Every row gives one point. Before rounding, the points of a table are all equally far from one centre. They may lie mostly on one side of it. Where is the centre, to within rounding?

Points (8 x 2):
[[-0.81 -2.65]
 [-0.65 -3.03]
 [-0.92 -1.91]
 [-0.80 -2.66]
 [ 0.66  0.28]
 [-0.09 -3.72]
 [ 2.21 -4.14]
 [-0.88 -1.51]]
Centre: [ 1.42 -1.93]

Points (15 x 9):
[[ 1.28 -0.07 -2.05 -0.88  2.86  0.07 -1.05  4.16 -3.17]
 [ 1.43 -0.07 -0.53 -0.62  1.20 -1.25  1.05  3.41 -1.14]
 [ 1.04 -1.60 -1.43 -1.47  4.49 -0.16 -1.78  1.96 -3.76]
 [ 2.16 -0.88 -1.75  0.88  2.59 -0.82 -0.02  3.45 -2.90]
 [ 3.40 -1.93 -1.01  0.56  0.87 -2.31 -0.27  2.47 -1.40]
 [-0.60 -1.57 -1.88 -2.62  3.77  0.68 -0.59  2.76 -3.25]
 [ 1.57 -0.98 -2.53 -1.19  1.70 -0.15  0.61  1.86 -3.75]
 [ 1.35 -0.88 -3.17  0.23  1.02  0.86  0.95  3.13 -2.49]
 [ 3.13 -0.01 -1.52 -1.42  1.67 -0.21 -0.58  1.84 -0.69]
 [ 1.31 -1.79 -1.90 -1.18  0.01 -0.24 -0.78  4.05 -4.92]
 [ 2.31 -0.43 -1.57 -0.58  3.87  1.23 -1.82  2.75 -2.22]
 [ 1.49 -0.55 -0.80 -0.80  2.78  0.14 -0.68  1.26 -4.60]
 [ 1.33 -0.33 -0.88 -0.41  2.65 -0.10  0.93  3.66 -1.61]
 [ 1.39 -2.94 -3.86  1.23  3.02  1.13 -1.23  2.32 -3.20]
 [ 0.41 -3.35 -1.49 -0.78  4.55 -0.84 -1.16  3.75 -3.03]]
Centre: [-0.37 -2.54 -0.78 -0.11  0.65  0.12 -2.35  1.89 -1.42]

Points (24 x 18):
[[-2.44  1.02 -0.06 -0.58  1.85 -1.69  0.33  0.00  0.88  0.07 -1.37 -2.92
  -0.25  2.46  4.82  2.47 -1.40 -0.56]
 [ 0.63 -0.47  1.17  2.08 -0.40  1.49  0.20  1.61  1.75  1.51 -1.14 -1.59
   2.52  3.69  1.94  1.26 -4.44 -1.51]
 [-1.92 -0.05  2.07 -1.35  1.65  2.66 -2.41 -0.62 -0.55  0.31 -4.36  0.59
  -4.27  3.09  1.47  0.14 -1.98  1.26]
 [ 0.58  1.22  2.78 -1.20  0.29 -2.18 -0.08 -0.44 -0.07  1.70 -0.68 -1.55
  -2.64  4.34  2.00 -1.39 -2.73  1.63]
 [ 0.67  2.70 -0.10 -2.64  1.59  0.03 -0.40 -0.88  1.99  3.78 -2.94 -2.20
   1.43  3.35  0.96  0.51 -2.61 -2.32]
 [ 1.02  0.37  3.38 -0.18  1.89 -0.58 -1.35 -1.10  2.34  2.39 -2.57 -1.95
   1.17  1.51  1.86 -0.31 -3.51  1.73]
 [-0.91 -0.38  0.86 -1.92  0.05 -3.02 -0.63 -1.82  0.72  2.24 -3.86  0.59
  -0.93  6.78  1.49  1.44 -4.26  1.77]
 [-0.61  0.35  1.29 -1.75  1.28 -2.27  0.35 -3.00  1.11  2.34 -0.16 -1.47
  -0.75  4.41  0.87 -1.04 -3.42  1.51]
 [-1.71 -0.90  2.54  1.39  2.02 -0.74  1.70 -0.41  2.55  3.15 -1.33  0.59
   0.21  0.00  0.78 -1.02 -3.31  0.96]
 [-0.49  1.26 -1.84 -0.33  0.97  1.44  2.84  1.25  1.98  0.09 -2.82 -2.37
   0.34  6.08  0.70  0.20 -3.31  1.68]
 [-0.96 -0.58  2.20  0.73  2.98  0.56 -2.10 -1.59  1.86  1.88 -1.92  1.98
  -0.91  1.64  2.20  0.01 -3.90 -2.25]
 [ 0.86  3.20 -1.11 -0.24  3.31 -3.76  0.92 -0.04  2.10 -0.26 -2.22 -2.63
   0.38  0.68  1.09 -0.40  0.05  0.70]
 [-2.44  3.67  1.93  0.87  0.04 -2.97  1.22 -0.37  0.60  3.16 -3.60  0.87
   0.42  2.94  3.09 -0.86 -0.88  0.66]
 [ 0.00  0.54  2.26 -0.70  1.63 -2.38 -0.97 -0.87  3.92  1.31 -3.11 -3.77
  -2.61  3.81  0.51  1.10 -2.51  1.25]
 [ 1.29  3.27  2.07 -0.31  1.38 -1.33 -0.59  0.27  0.11  4.12 -2.97 -2.07
   0.41  4.02  0.06 -0.73 -2.64  1.37]
 [-0.74 -0.09  1.71  1.42  3.02 -0.71  0.03 -0.04  1.69  1.64 -1.97 -3.60
   0.51  1.90  0.10 -0.07 -2.85  3.32]
 [ 0.80  2.02  1.60 -3.33  1.31  0.28 -1.58 -1.04  3.75  0.80 -1.28 -3.34
   1.41  2.51  0.53 -1.40 -1.94  0.54]
 [-0.05  2.17 -0.50 -0.40  2.52 -0.85 -5.28  1.46  2.91  2.84 -2.33 -0.54
  -0.05  2.41  0.38 -0.50 -3.38  4.19]
 [ 0.30 -1.14 -0.07 -1.87 -0.19 -0.29 -0.95 -1.27  3.47  0.85 -0.84 -1.95
  -4.27  2.17  1.03  2.45 -5.28  1.17]
 [ 0.14  1.25  1.04 -2.32  0.84 -1.47  0.18  2.33  2.66  2.92 -2.96 -1.88
   0.06  2.92  1.81  3.68 -5.49  0.14]
 [ 1.82 -1.24  3.65  0.22  1.50 -0.62 -0.87 -0.95  2.17  1.11 -1.67 -1.75
  -0.41  4.87 -0.49  1.47 -3.83  0.12]
 [-1.27  0.97  0.81 -0.99  2.43 -1.95  1.12  3.62  3.35  1.89 -4.96 -1.32
  -2.25  3.60  1.62  1.33 -2.83  1.49]
 [-1.10  3.19  0.91 -1.70  1.11 -1.15  1.53  3.13  1.28  3.26 -1.79  1.78
  -2.25  4.79  1.58 -1.17 -1.04  1.37]
 [-0.46  1.25  3.69 -1.30  1.67  0.34 -1.35  0.30  2.75  3.11 -1.62 -0.93
   1.10  3.32 -0.10 -1.85 -4.13  0.85]]
Centre: [-1.10  1.04 -0.66 -0.45 -0.95 -0.87 -1.35  0.65  1.40 -0.19 -2.36  0.96
 -0.19  1.94 -0.86  1.27 -1.61  0.54]
